Each row is a point. Two turns around zero, p and q, are shown by what they do to some points. Write where each new point lands after one turn and then the other. Backwards means that the second turn is done in reverse. Each puzzle has new turns, and all numbers are rounded.

Turn p:
[51 11  9] -> [ 9 -6 52]
[ 44  42 -16] -> [28 29 48]
[-38 -35 -12] -> [  0 -20 -49]
[-57 -18  19] -> [-37  -4 -51]
Turn q:
[ -9 -46 -16] -> [  7 -28 -40]
[-45  16   0] -> [-20 -33  28]
[-4  1 17] -> [13 -3 12]
[ 35  11 -70] -> [-54  37 -44]
[22 18 69] -> [54 27 44]
Where do these land?
q, then p: [48 36 44] -> [-25  40  58]
p, then q: [ 12 -33 -37] -> [ 15  24 -42]
q, then p backwards: [-22  -7 -44] -> [-27 -26  33]
p, then q: [-39   4  38] -> [-35 -40  12]

Turn p:
[-9 22 35 44] -> [ -7 -22 -45  35]
[ 29  42 -15 -18] -> [22 -3 39 34]
[ 12  -3 -29  24] -> [ 26 -26   1 -14]
[-35  -4 -22   4] -> [ 24  21 -20 -18]
[ 20   4  32 -44] -> [-39  18  33  20]
[-16 -60  -2 -12] -> [-26  13  -6 -56]
Turn q:
[11 32 37 20] -> [ 37  11  30 -23]
[ 12 -20   2  97] -> [ 89  -2 -36  29]
[-24  15 -13 -24] -> [-29   4  -9 -25]
[-12 -21   3 -38] -> [-40  15   6  13]
[ -9  -4 -15 -30] -> [-35  -3  -4  -2]
[ 22 -13 -28   9] -> [  3 -32 -12  19]
[  0  12  14 -34] -> [-25   7  26 -12]
Where do these land?
q, then p: [-14 -48 -10 -42] -> [ 32  12 -56   1]
q, then p: [37 19 -4 -5] -> [-39  -4  -2 -16]
q, then p: [-25  14   3  -5] -> [ 9 22 13 10]
q, then p: [-2 43  4 19] -> [-20  10  42   0]
q, then p: [ 46  54 -20  19] -> [-56  -4  34 -38]
p, then q: [-18 -32  33   5] -> [-30   6 -33 -21]
q, then p: [-24 -49  -6   9] -> [ 49 -19 -18   5]

Turn p:
[-21 -54   3  30  -9  49] -> [ 23 -34 -34  54  29  11]
[-34 -30  -2   6  48 -59] -> [ 48  -6 -35 -36 -29 -46]
[ 52  34  14 -21  20 -11] -> [  2  48  50 -13 -10   3]
[ 17  15 -60 -49 -51  14] -> [-54 -25  23   4 -48  54]
[ 45  43  34 -30 -26 -36] -> [-14  30  54 -56  13  24]
[-57 -19  -6  11  -1  55] -> [-15 -13 -64  46  15   5]
[ -1  11  17  53  18 -11] -> [  9   1   8   3  31 -51]
Turn q:
[-21 -26  44   6  35 -32] -> [-64  14 -27 -16  -4   2]
[ 48  49  17  44 -30 -11] -> [42 51 -9 17 20 53]
[-15  -7 -67   1  -7  19] -> [ 33  -9  32  11 -28 -45]
[-26  -9 -10  16  44  67] -> [ 10  -2 -18 -19  33 -76]
[ -3 -15  40 -51  28   3] -> [-44 -40  -4 -31  26   9]
[ 41 -48 -64 -18 -55 -45] -> [ -3 -16  76  71 -45  21]
[-17   4  -6 -21  23 -26] -> [-20  -4  12 -31 -21   1]
[ -7  53  45  23 -38  26] -> [ 47   6 -62  -3  19  33]
Where do these land?
p, then q: [ 36 -38 -11  -7  59  29] -> [36 51 -5 37 26 35]
q, then p backwards: [-33  -9  -1 -56 -62  38] -> [-19 -74 -43  30 -30 -10]
q, then p: [-31   0 -34 -68 -23  -6] -> [ 44 -38  -5  -6  21  58]
q, then p: [ 46  28 -17  22  -1 -20] -> [-20  46  22  12  31  -1]
q, then p backwards: [-10  12   9  43  -1 -51] -> [ -6  22  -3 -55  30  17]
q, then p: [-36  34  44 -46 -36   1] -> [ 13 -31  -6  51 -39  50]
p, then q: [-14   8  11  60  35  34] -> [-18  70  11 -14 -27   2]
p, then q: [ 43 -35   0  51  29 -25] -> [-44  34  13  24  28  50]

Turn p:
[ 31   9  -2  19  -3  -2 -50  20] -> [-35 -25  29 -18 -28  16  15   6]
[ 74  14  28 -21 -52  27  35  64] -> [  4  30  61 -28 -49   4 -88   9]
[ 13 -43 -73   2  47   1  21 -13] -> [ -5 -34 -44  61  14  32 -16  43]
[-26  15  52 -28 -23  32 -31 -27] -> [ 49  13   9 -38 -26 -28  41 -22]
[ 17 -44   6 -28   4 -18  -4 -64] -> [ 17 -24 -62  19 -36 -11   1 -30]
[-61  25  29  67 -34  66  16 -45] -> [ 23  91 -31 -55  17  16  61  23]
[ -6 -19  17 -20 -10 -49  -3  -6] -> [-15 -12 -12  11  -3 -39  -8 -37]
[-5 48 12 39 38  1 57 40] -> [ -7  45  40  10  60  49 -21 -12]
[-40  18 -55  -6  14 -22 -22 -24] -> [ -3 -47 -28  -6  50 -10  28  18]
[  3 -23 -14 -24  20 -36 -20  57] -> [-29 -36  40  44   3 -28 -13   3]
Turn q:
[-30  96  43  58   0  -5  17 -13] -> [-84 -12 -47 -18  25  34 -65   0]
[ 10  27  14 -26 -31 -55   3  24] -> [ 10  52 -13   1  -4 -17 -45  32]
[  0 -37 -42 -16  18 -22 -52 -22] -> [48 -8 39 48 31  2 15  0]
[-20   8 -38  -6  27  51  -9  30] -> [-12  -6  58 -33   3  27  21 -21]
[ 53 -38 -10  -1  12  14 -13   6] -> [ 28  16  -5   1  15 -18  54 -19]
[ -6  10   3 -55  -5  37 -23 -11] -> [ 50  -7  12 -32 -10  32 -13 -16]
[-11 -77  27  14  17  37   5  26] -> [  1 -34  17  -6 -32 -56  37 -48]
[-19  73 -20  54 -64 -27  10 -36] -> [-60  24 -40  49  -7  69 -41  24]
[ 23 -61  23 -22  26 -30  62  -5] -> [ 20 -24 -21 -10 -20 -71  37  48]
Where do these land?
q, then p: [  7   3 -21  12 -63  16  27 -26] -> [  1  32  -5 -40   6   2 -13  58]
p, then q: [ 11 -50  40   3  57   8 -12  19] -> [-57  -9 -55  23 -22  13   7 -21]
p, then q: [ 44 -18  16  -4  21  -6  23  27] -> [ -9  -7 -20  23   3  19 -15 -51]
p, then q: [-22  -4  50 -38  51  12  56  64] -> [-35  -6 -80   0  71 -12 -15 -38]
q, then p: [  1   7  49  -8  36  17  45 -28] -> [  4 -37 -14  46  -7 -43 -23  28]
p, then q: [ -7  38 -83  23 -22 -19  -9 -27] -> [ 26 -15  89 -24  -5 -24  23   8]
q, then p: [ -8  31 -52  37 -34  28 -62   5] -> [ 44  44 -12 -34   0  51  55   2]
p, then q: [ -8  34  33  15 -34 -43  15 -14] -> [ 37 -33   5  -1  22  29 -31  35]
p, then q: [ 24 -33  27 -67  41  10 -54  10] -> [ -1  10 -70  51 -40 -36  29 -17]
p, then q: [-42  -7 -59  25 -55 -23 -30 -32] -> [  2  10  82   0 -16 -24  -2  62]

Turn p:
[ 26 -17 -97  26   3  17 -11  21  39] -> [-10  91  38 -20 -30  38  16  23   9]
[-24  25 -11  -3  18   4   1  26  31] -> [ -5  31  -6  12  10 -24  36   3 -12]
[  4  18  18  25 -36  20   8  27  -6] -> [ 12   1   7   6 -22 -40 -26  23 -16]
[ 77 -13  22 -59   5 -13  17 -19   2] -> [ 57 -24 -29 -27  42  47 -14  28  22]
[  8 -15   3 -41   3 -51 -13 -24 -22] -> [  6 -45  11   2  28  32  15  -8  39]
[ 13  13   5  10  22 -27  20  16 -19] -> [ -1 -21 -18  17 -17  11  21  28  -1]
[-25   1 -14 -15 -35  24  26  18   0] -> [  9   9   8 -35 -17 -44   5  -3  10]
[-11 -25  28  17  18 -24 -19   6  -2] -> [-30 -28  12  13  17  13   2   3 -26]
[-26   3  27   7 -36   7 -18 -78  -1] -> [ 19 -23  15  14   2  -3 -41 -79  -2]
[-15  -5  27  11  22  20  14 -19  -2] -> [-11 -10 -31  -3  -2  -2  -8 -24 -27]
[-25  15  -9  22  16  24 -25  25 -20] -> [-46  21  -8  22 -11 -25  -7   6   3]
Turn q:
[-27 -40  -4  10  -1  12 -44  20  14] -> [ 41 -36  31  -9 -10   2 -14   4 -27]
[-11  41   7  11  12   3  11  43 -22] -> [ 30  21  -8  -6   1 -10  38 -28  28]
[ 47  38 -13  10 -19 -65  27 -18  -5] -> [-39  56 -27  -8 -28  -2 -28  13  50]
[ -3  20 -33 -21  15   8  28 -23  28] -> [-15  19 -36  27  -6  29  13  11 -24]
[  8   4  19  10  15 -30 -78 -20 -22] -> [ 22  11  22 -53  31  14 -58 -13   6]
[ 33 -42  -7  -3  -4   4   6   5 -21] -> [-23  -8  12   5 -11 -41 -19 -13 -17]
[-26 -89   7  14   7  23  21 -26  -7] -> [-24 -35  45   0   8 -36  14  42 -58]
[-20  32   8 -40  -8   4  14  22  15] -> [ -3 -16 -21   5 -12  35  34 -23  17]
[22 -9 16  6  5 17 23 -5 27] -> [-10 -20 -30  14   8 -20   2  20  -1]
[-22  46  -1   2 -22  24  -9   3  -7] -> [ 21   8  10  26  19  30  16 -15  28]
Where do these land?
q, then p: [11 24 35  6 -2 14 16 11 25] -> [ -1  28  11 -21  -7  26  29   7 -14]
q, then p: [  4  29 -12 -31  42  14 -49 -25  10] -> [-26  34 -41   6   0  24 -31 -14  41]
p, then q backwards: [  6 -44  39   5 -27 -20   8 -45  -9] -> [-10 -30  17 -37  -8  11 -62  10  10]
p, then q: [-46  14 -41 -19  10 -16 -29 -42  -6] -> [-14   1 -20  14  32  27  11  68  -2]
p, then q backwards: [ 41 -15   7 -28  10  -6   0  11 -27] -> [ -4  13  34   9  -7 -13 -11 -22  38]
p, then q: [ -6  20  29 -33  -8 -27  29  26  13] -> [-25  11 -22 -19 -36 -43   2   0 -12]
p, then q: [-32  13 -25  56 -35  21 -24  10 -39] -> [ 17 -17  45 -19  -5  37 -12  33  58]
p, then q: [ 15 -16  -5  11  20 -40   3 -22  28] -> [-11  -7   1  28  37 -33  20  -7  -8]
p, then q: [ -1 -16  35  16  12  32   9  45  23] -> [  4  32  24 -31 -18   0  18 -48  -1]
q, then p: [-29  18 -29  40 -12   8  43   3 -23] -> [ 36 -10 -17  27 -34 -25  15  24 -35]
p, then q backwards: [ 38 -26 -33 -21 -12  21  -7  26   6] -> [-15  15  12  32   5 -48 -13 -30  -4]
